Rows are points. Each copy is the shape, with its points in the same order, stretched, turned, moved and blurred by noise. Some copies are also mirrored. Which?

Shape (9 x 3):
[[-41  -3  -2]
 [  7 -45  15]
 [-29  31  -7]
 [-57  20  12]
 [-54  60  19]
 [-50 -37  11]
 [ -2  12 -19]
 [ 95  27  15]
 [-65  30   9]]
Copy 1:
[[-34  -5  -7]
 [ 25 -33   9]
 [-36  21 -29]
 [-50   9  -6]
 [-63  58  12]
 [-27 -40   3]
 [ -7   9 -30]
 [ 68  64   5]
 [-67  16  -8]]
Copy 1 is: only turned
Copy 2, 9 rows:
[[-30  -6 -18]
 [ 29  14  45]
 [-21   9 -47]
 [-45   2 -20]
 [-56  41 -56]
 [-20  -9  24]
 [ 13   8 -37]
 [ 81  88 -21]
 [-49  14 -37]]
Copy 2 is: only turned

Shape:
[[-19 -32  33 -50  24   1]
 [  0  19  40  36  43  34]
 [-67 -32  22 -54  50  -2]
 [ 22  30  31  29  48  69]
 [ -4  -1  40  -6 -10  18]
 [-20  -6 -50 -22 -71  18]
 [ 22 -84 -37 -65 -25 -19]
 [  7 -12 -45  50 -10 -16]
 [-50 -21  -8  22 -73   5]
 [  8 -43   4  39  42  65]
 [  2  25 -15 -24 -70 -23]]
Copy 1:
[[-22 -21  17 -34  12 -56]
 [-41  24  61  31  53  16]
 [-82 -46  16 -32  14 -89]
 [-37  24  56  13  84  50]
 [ -4  23  40 -24  -4 -10]
 [-31  21 -45 -81 -49  26]
 [ 37 -69 -63 -60 -52 -23]
 [-36  -3 -24  27 -41  60]
 [-45  19  14 -64 -78  13]
 [-32 -41  51   3  46  63]
 [-12  58 -41 -43 -58  -4]]
Copy 1 is: only turned
Copy 2:
[[ -8 -24  33 -30   0 -37]
 [-33   3  64  -2  33  39]
 [-53 -25  18 -43  10 -58]
 [-20  -3  58 -22  59  66]
 [ -7   1  32 -14  -5  19]
 [ -3 -22 -72  25 -26  34]
 [ 51 -71 -21  23 -29 -36]
 [-15 -40   9  88 -12  43]
 [-35 -12 -31  24 -74  38]
 [-26 -77  47 -22  20  52]
 [ 29  34 -42  42 -26  22]]
Copy 2 is: only turned

Shape, 15 rows:
[[-14  14  12  -9  -8  28   5  35 -48]
 [ 26 -21   6  36 -17  18  15  29  36]
 [ 20 -50 -31 -35   7  12  38 -16  38]
 [ 11  26 -18 -11 -43  11 -21 -10  22]
 [-12 -36  -2  41  34   0   9  18  27]
 [-22  30 -43 -27 -48  -2 -31  29 -24]
 [ 30 -30 -44  21 -14  46  16 -41 -13]
 [ 26  22   9  26 -43  23  32 -27   9]
 [-45 -23  15  -7 -19   8  26 -21 -17]
 [ 12  -8   9  32 -22  -6  12  48  -2]
 [ 12 -53 -20 -33  39 -17  -7   9   7]
 [-49  26  17  18 -16  33   2 -10  20]
 [-24 -15 -55 -35  39 -20  16  -3  27]
 [-18   5 -31  42  14  14 -12  14  24]
 [ 29 -24  -8 -19  11 -28  19 -29 -42]]
Copy 1 (15 x 9):
[[-17 -15  37  -8 -28 -21  14  34  21]
 [  5   7 -42  21 -10 -37   7  15  63]
 [ 24 -19 -37 -48   3 -26 -17 -50  41]
 [  3  30 -16  -2 -52  31   7 -10  15]
 [  7 -44 -50   9  15 -38 -26  22  38]
 [-30  -6  -1 -24 -95  12   9  12 -11]
 [ 37 -28 -26  -6   6 -16  55 -47  18]
 [-11  35 -12  27  10   8  45 -20  40]
 [-25 -26  26   7   5 -14 -13 -45  24]
 [-22   3 -26  15 -30 -53   8  38  40]
 [ 33 -24 -23 -55  -9 -39 -42 -10  10]
 [-29 -15   6  35  -4  33 -11   3  39]
 [-12 -36 -51 -75  -2   0 -48 -12   2]
 [ -4 -32 -60   9 -14   3  -4  31  18]
 [ 10  -1   7 -43  22 -36   2 -34 -26]]
Copy 1 is: only turned
Copy 2, 15 rows:
[[ 20 -35  -8   9  -6 -12  25 -35 -37]
 [ 32 -21  34  11 -34  41 -17   7  -8]
 [-19  25 -16   9  -2  62   6  58  13]
 [  8  33   7   6 -45  -2 -18  -8 -14]
 [ 13 -35  20  -1  17  19 -20  53  19]
 [ 21  -3 -19   3 -52 -47  17  -3 -35]
 [-23   6  23  62   0  21  -7   5   1]
 [ 22  31  31  13 -18  40  -4 -43   1]
 [-14 -10   8 -15 -11  13  25 -20  30]
 [ 41 -35  34  -2 -28  15   9  -4 -30]
 [-20 -13 -16  -7  20  18   1  74 -25]
 [ 25  -8   4 -12 -15   2 -18 -31  51]
 [  8  28 -36  -4  29   2   6  84  22]
 [ 27 -11  12  24  -5  -7 -29  29  23]
 [-33  20  15   7  35   7  35  10 -44]]
Copy 2 is: mirrored
Copy 3:
[[ -2 -20   3 -14 -49  15 -23  -5 -67]
 [-34   5  -9  44 -34  48   3  21   9]
 [  8 -14 -27  31  -4  26  12 -41  64]
 [-14  18 -18   9 -63 -11 -38  11  16]
 [-29  25 -18  23  26  42  23  -4   5]
 [  6  11 -52  -1 -70 -28 -56  -3 -37]
 [-28  10   3  48 -30  20 -27 -62  12]
 [-36  -6  24  36 -65 -11 -18 -12  -6]
 [-37 -44 -12   6 -15 -16 -13 -35 -14]
 [-18  -8 -14  37 -37  20  -2  22 -35]
 [ 30   4 -32  12  41  34  -6 -20  33]
 [-53   0   3 -27 -44   2   2   2 -12]
 [ 28  28 -43  -7  18  -6  22 -30  37]
 [-32  50 -25   4 -11  24   3  -3  -7]
 [ 33 -10   8  35   9 -17 -23 -41 -11]]
Copy 3 is: only turned
Copy 4:
[[  4  -1  -1  15 -21  30  42  -9 -36]
 [ 40  19  -8 -26 -46 -16  13 -42   5]
 [ 38  -8 -76 -11 -14 -30  -1 -34  33]
 [ 33   9  22  20  -1 -18  23   1  26]
 [-16  34 -25 -21 -34 -19 -18 -51  -1]
 [ -2  24  16  43 -19 -13  38  36   4]
 [ 20 -29 -19  35 -28 -26  44 -72  41]
 [ 36  -3  22  -7  -6  -5  61 -46  25]
 [-16 -21 -24 -12 -15  27  36 -27  22]
 [ 10  25   0 -27 -51 -14  32 -15 -19]
 [ -6 -12 -58  -6 -22 -39 -25 -14 -11]
 [  5  29  22   8   5  38  15 -32  22]
 [-17  43 -61  14  16 -39 -15  -6  19]
 [-10  53   3  22 -17 -19  -5 -36  12]
 [-18 -42 -29 -11  -2 -37  44 -22 -13]]
Copy 4 is: mirrored
